Each row of a before or after table is a point. One or more steps were done to the points. Then noise was added and the rows were shuffled. The steps act on columns, c1 being the first. Name the steps. A step turns or swaps two columns, mirrors them in a line or flattens them onto one, adds a multiple of one to another, or multiplies or shifts one. Angles are multiples of 10 degrees, from the lower column toward the higher: turns from -170 to 170, lines from 10 to 170 but not 90. Use the fewest steps. Two steps may share a column if one is a turn and the other turns, adds or multiplies; they go together, in the order done. Otherwise the lowest column goes first.

Before (9 x 2):
-28 20
-29 -14
15 -27
44 41
20 -29
41 30
42 -9
-7 6
2 -22
After, 9 rows:
-29 10
17 -21
-33 -23
15 -21
41 3
4 -27
47 54
-5 5
40 41
Steps: add 0.3 times c1 to c2

Before, 11 rows:
28 59 -3 6 -55 19
26 26 8 4 89 14
49 -6 41 32 -54 3
-36 -11 31 -2 -39 2
2 4 -24 -24 17 7
-10 13 -2 -26 -37 38
-3 10 -4 5 31 6
-39 7 35 3 -58 -16
46 -11 22 39 -38 18
31 16 -19 45 40 1
-36 16 -2 -3 -7 44
After (11 x 6):
13 40 31 5 84 41
-14 14 -14 6 -40 15
-8 -19 -7 -1 -22 28
-11 20 -11 -32 -33 63
-4 20 14 4 29 29
12 96 -17 9 -54 43
18 -7 -14 34 -30 30
17 -15 -11 42 -26 51
11 23 9 46 35 33
-16 18 -4 -3 -9 72
-2 6 4 -25 13 36
Steps: multiply c1 by 0.4; multiply c2 by 1.6; flatten c3 and c5 onto the line at 70 degrees; shift c6 by 30

Before, 12 rows:
25 13 3 -9 -39 27 16 -10 -1 -5 -44 12
13 -9 38 0 26 -22 -11 -18 41 -33 14 16
1 -21 -8 29 42 9 -3 2 8 -26 16 -6
14 37 17 15 28 -16 -21 6 -16 -27 6 37
15 -15 12 22 29 0 9 -9 13 10 -58 13
33 13 48 19 36 5 -14 -12 -9 -29 2 -2
23 10 29 18 36 -47 57 -19 -18 -28 14 18
-15 32 3 1 13 22 -14 30 -17 121 14 21
33 -13 17 -1 -3 21 -13 -14 -15 -5 -6 43
-3 -15 45 7 -59 -37 -6 10 -12 35 0 17
6 -10 5 -52 48 25 -22 60 -11 -22 17 14
-52 -9 8 11 38 20 5 -19 -19 19 2 2
After (12 x 12):
4 -26 -9 -1 7 -55 26 -17 9 16 -11 11
-46 -14 -2 -5 2 7 39 25 18 -20 -17 7
11 -11 10 23 -15 4 33 -35 -28 -10 -3 48
-4 -5 -11 -7 -9 7 27 -24 -32 39 21 40
14 13 -21 26 -15 17 13 29 118 -16 -17 8
7 13 -10 6 16 -37 -41 -27 -5 -2 -33 5
-1 -11 -13 19 57 9 34 -30 -27 -19 47 30
16 7 -35 37 -20 2 28 -8 -26 -16 17 27
3 -38 4 0 -4 18 42 1 -27 11 -6 -10
6 -11 -8 -8 -6 -8 -63 8 37 -12 37 49
10 -6 -39 -13 -12 -4 -2 -34 -4 -17 -23 25
48 43 -10 -35 -22 20 47 32 -24 -10 -23 6
Steps: turn c1 and c8 by -50 degrees; turn c2 and c4 by 60 degrees; turn c3 and c12 by 80 degrees; swap c5 and c7; turn c6 and c11 by -80 degrees; swap c9 and c10

Before, 14 rows:
-54 11 -23 5 4 37 -35 4 33 48 9 1 -42 -11 2 -19 -21 -61 17 15
12 20 -23 6 18 11 6 -12 25 20 -8 -27 15 27 20 -2 -41 7 -42 -21
11 5 -56 16 -21 23 31 -26 -26 -17 -32 32 10 -5 5 -6 -8 17 22 -43
-47 -39 5 -50 -10 -16 24 -16 -23 -25 5 -29 -26 -2 57 -13 -15 20 -2 24
30 -25 -6 -43 27 -2 -29 -10 0 47 -36 -16 -32 -2 -30 47 -3 -29 -4 14
18 9 -56 -50 25 -43 -27 22 -29 27 34 -11 44 -16 13 -21 12 29 -28 -50
19 33 -6 -48 59 19 35 31 29 16 -14 37 -8 47 -3 -19 -45 -14 -30 -32
-51 -34 32 12 5 -39 49 -19 -9 45 -11 -24 5 28 2 0 28 17 18 -48
-33 -31 -3 25 19 29 5 9 32 2 20 -31 -17 -13 -31 -29 -12 -3 15 33
-20 -10 27 -52 31 -39 -3 21 25 19 24 4 22 5 51 -3 43 -20 6 -20
-25 -12 -41 -28 -31 -11 53 50 1 53 -30 -39 -11 2 45 -7 -17 28 29 -38
0 11 -20 -63 37 -9 -10 0 -3 -24 32 -30 -8 23 3 34 27 -44 -56 8
-35 -26 12 -9 9 9 -22 -17 -34 37 -16 15 34 -22 10 41 -40 15 -21 36
-29 9 -6 9 6 25 1 -12 -25 -21 9 -25 -30 -28 -6 -29 29 22 -47 14
After, 14 rows:
20 31 15 -52 3 -9 35 32 -61 14 20 -45 -21 46 -50 -17 -35 -19 -15 29
20 5 -44 -48 -31 -59 -29 16 -11 29 43 16 23 -11 56 -17 -2 24 0 55
-51 -36 -37 14 -10 28 57 -17 4 43 -20 15 -6 26 15 4 14 23 25 50
13 9 23 21 -20 -54 34 -20 34 -12 -35 -36 -2 -1 51 -2 -10 13 -17 41
-30 14 25 17 -29 0 2 -10 5 -18 48 -4 -25 -24 28 -32 24 22 33 -25
16 17 8 8 15 -29 6 -19 -30 22 33 -12 6 29 -19 -3 -31 6 37 26
-2 14 -14 -61 -16 -19 -7 -5 -33 -27 66 18 -2 22 6 34 19 -44 27 -11
-37 -26 7 -9 -37 9 -21 -10 -1 34 11 -29 47 -20 56 46 -25 14 0 -23
-30 -32 31 27 20 -2 4 13 -27 1 -4 36 -6 -15 -74 -27 -7 -4 16 -34
-45 -39 -11 -55 -20 7 17 -17 19 -27 -2 23 -19 0 86 -13 -10 19 21 -33
37 -25 -1 -44 -6 -2 -28 -11 -26 50 -11 -24 -25 -4 -34 50 1 -32 33 -22
-17 -13 -45 -52 14 25 -6 22 -43 17 10 22 18 0 11 -6 31 -22 -13 27
-57 14 43 6 25 -28 -36 9 -15 49 -5 8 -30 -11 -50 -17 -9 -61 -9 -31
-19 -9 -10 -29 13 -47 59 51 31 56 -40 9 -26 -4 47 -6 -13 28 39 37
Steps: swap c3 and c6; add -1.5 times c9 to c15; turn c5 and c9 by -110 degrees; turn c11 and c19 by 60 degrees; turn c12 and c19 by -120 degrees; mirror c13 and c20 in the line at 10 degrees; multiply c17 by 0.7

Before (10 x 64):
14 32 33 15 -26 34 -42 -17 11 -9 10 -12 2 -33 35 -23 31 -3 20 -2 -26 4 14 30 30 -14 0 17 -13 -52 9 42 16 -40 21 -6 15 30 22 -34 -6 1 -5 11 -12 44 -7 12 69 42 1 -24 -10 17 -47 1 -30 31 31 -16 11 -9 -3 -14
11 23 -61 47 -16 -30 -37 29 23 50 12 74 7 -55 -27 4 -14 13 -24 49 17 -38 -36 -24 -28 19 15 -25 -10 -15 4 -58 11 -57 20 -26 -79 -31 -29 29 -36 9 -24 6 -38 -3 -41 56 -33 -32 8 24 21 14 31 22 -15 -11 -15 -20 79 -17 -58 -2
11 16 32 46 -14 40 -9 -46 23 19 -38 -11 -13 -23 41 -21 42 -15 -4 -17 33 36 8 60 -18 -22 -8 20 11 -23 -12 10 0 2 -12 -10 19 34 38 -8 -33 0 -25 -13 -15 19 -14 29 7 33 -24 15 -3 -21 -14 10 -18 3 0 7 0 -23 -25 -5
-23 69 25 -2 -13 -19 24 31 -44 13 -20 55 -2 11 -17 -12 16 22 14 -12 54 -22 -27 10 49 16 4 -9 9 4 -7 30 1 59 -17 41 31 27 -37 18 33 -14 6 -39 42 32 -2 -63 4 16 12 11 43 45 12 -30 53 -52 -56 -23 -26 13 -16 -1
-6 34 -3 25 5 13 -31 -28 12 -7 -9 -25 3 -24 31 -26 30 -25 6 -2 -34 -5 28 56 -28 -44 7 11 15 -40 5 -14 -8 -9 7 27 -4 51 8 -6 -6 5 -8 34 -51 -1 13 25 40 8 12 3 12 -4 -44 -5 5 32 25 17 -23 -40 -33 -6
7 53 -3 -16 2 11 51 27 -37 -25 -44 42 -20 23 15 -28 45 21 5 -14 32 -17 30 8 42 -32 4 -60 -1 -21 -15 15 2 52 49 34 50 16 35 23 21 -14 21 -37 -11 11 20 -27 -5 -20 25 -17 14 62 15 16 39 -33 -10 -57 -55 -10 21 17
-17 70 31 -14 43 -23 19 34 -14 -24 -4 64 9 7 2 -29 21 23 0 -11 63 -27 17 14 40 13 11 -8 7 2 25 18 -37 45 -1 -24 43 -7 12 10 -12 -6 14 -44 35 -22 23 -23 21 -18 48 -14 -9 56 56 -10 23 -25 -46 -8 -27 -14 10 33
4 9 -45 17 -22 -3 -26 -4 7 39 27 55 1 4 -20 -11 -13 3 -48 60 -10 -15 -7 26 -20 -9 4 -21 -21 -9 -6 -41 13 -31 26 -21 -57 -4 -37 10 -14 6 8 18 -30 -47 -4 42 -21 -45 16 -3 -7 23 -9 16 -8 4 -46 -28 10 -5 -54 -23
-3 -17 -10 -5 10 -42 -45 3 22 15 -4 59 20 -21 5 -7 12 6 -24 37 -11 -37 -39 30 -34 14 -17 -33 20 -6 0 -24 -10 -30 -13 -1 -56 -28 -41 -5 -39 2 28 1 -8 -23 -12 14 -19 -34 17 12 11 47 23 9 12 -18 -57 -35 63 -12 -86 6
-21 43 15 20 -20 28 2 -33 27 10 -15 -9 -7 5 46 -48 52 -38 -1 -18 -38 -7 -15 28 14 -19 10 11 -4 -16 19 10 33 -4 28 -11 9 27 34 -42 -26 -22 1 0 -36 65 -17 52 50 22 12 4 1 -17 -23 -24 -9 45 54 9 -53 -28 3 -18
After, 10 rows:
10 55 -1 -19 2 12 54 28 -34 -82 -47 43 -20 25 15 -29 47 42 7 -14 32 -15 28 4 43 -31 3 -67 -3 -21 -16 14 1 50 86 36 48 12 35 25 20 -16 23 -39 -12 13 20 -29 -9 -17 26 -18 14 60 12 16 38 -34 -9 -58 -54 -9 21 17
-4 37 -3 25 7 13 -30 -29 12 -68 -8 -26 3 -25 27 -28 32 -5 5 3 -31 -5 29 62 -28 -49 9 -10 14 -36 5 -13 -9 -10 45 26 -8 51 3 -6 -8 5 -4 35 -50 -2 7 29 43 6 12 5 14 -1 -46 -6 6 34 27 19 -24 -39 -33 -9
10 25 -64 48 -20 -28 -40 32 19 -7 12 74 6 -58 -22 5 -11 33 -19 50 14 -39 -35 -26 -29 20 14 -34 -13 -13 8 -59 8 -54 58 -26 -83 -32 -28 28 -41 12 -24 8 -40 -2 -43 60 -36 -31 6 22 21 14 28 24 -15 -11 -16 -25 81 -22 -57 1
13 32 33 13 -24 32 -41 -16 7 -65 14 -8 7 -31 37 -26 36 19 20 1 -26 3 10 31 31 -9 2 -11 -15 -54 8 44 17 -44 64 -8 11 32 23 -29 -6 2 -5 14 -11 41 -11 12 66 43 1 -26 -14 19 -48 1 -35 31 28 -19 14 -7 -2 -15
-21 69 25 -3 -16 -18 22 31 -42 -48 -24 57 -4 10 -20 -13 19 43 16 -14 52 -20 -23 12 52 15 1 -9 14 3 -5 27 -3 55 20 42 32 23 -35 17 36 -15 6 -39 46 31 -5 -66 3 15 14 12 48 46 8 -33 52 -49 -57 -29 -26 13 -20 -2
6 11 -44 16 -21 -1 -26 -3 9 -16 23 57 0 4 -21 -10 -12 21 -51 56 -12 -20 -6 24 -19 -7 7 -27 -22 -7 -9 -44 16 -31 68 -19 -60 -6 -40 10 -15 4 8 22 -34 -46 -5 43 -26 -46 16 -5 -5 16 -10 17 -8 6 -43 -28 12 -6 -54 -27
-16 72 30 -16 41 -25 17 30 -14 -84 -3 60 12 9 2 -26 17 42 4 -10 62 -23 16 13 40 18 9 -11 9 2 28 18 -35 45 39 -25 43 -7 9 13 -13 -7 12 -40 34 -18 22 -20 20 -15 49 -9 -6 58 55 -12 24 -25 -43 -7 -27 -13 11 36
-3 -17 -9 -8 13 -40 -40 4 24 -43 -7 61 18 -24 3 -1 13 21 -24 36 -10 -33 -36 36 -32 13 -18 -35 22 -4 -5 -24 -12 -29 28 -3 -57 -24 -44 -5 -34 2 29 7 -7 -22 -13 19 -18 -32 22 12 8 45 24 11 12 -22 -58 -33 65 -14 -84 7
8 13 30 47 -13 39 -9 -42 23 -41 -41 -10 -10 -27 36 -18 42 6 -5 -20 31 39 9 57 -23 -23 -6 13 10 -20 -15 8 -2 1 25 -12 22 35 41 -6 -32 0 -26 -15 -15 17 -15 30 4 36 -25 14 -3 -22 -16 9 -19 -1 1 8 0 -18 -25 -3
-24 43 14 20 -19 26 5 -32 25 -52 -16 -6 -12 5 47 -45 54 -19 -2 -19 -37 -10 -16 29 18 -25 7 4 2 -14 14 6 32 -5 69 -7 5 25 33 -43 -23 -21 -3 2 -36 65 -17 53 51 26 14 6 -3 -16 -19 -22 -14 45 54 9 -52 -25 2 -19
Steps: shift c10 by -60; shift c18 by 20; add 0.5 times c30 to c28; shift c35 by 40
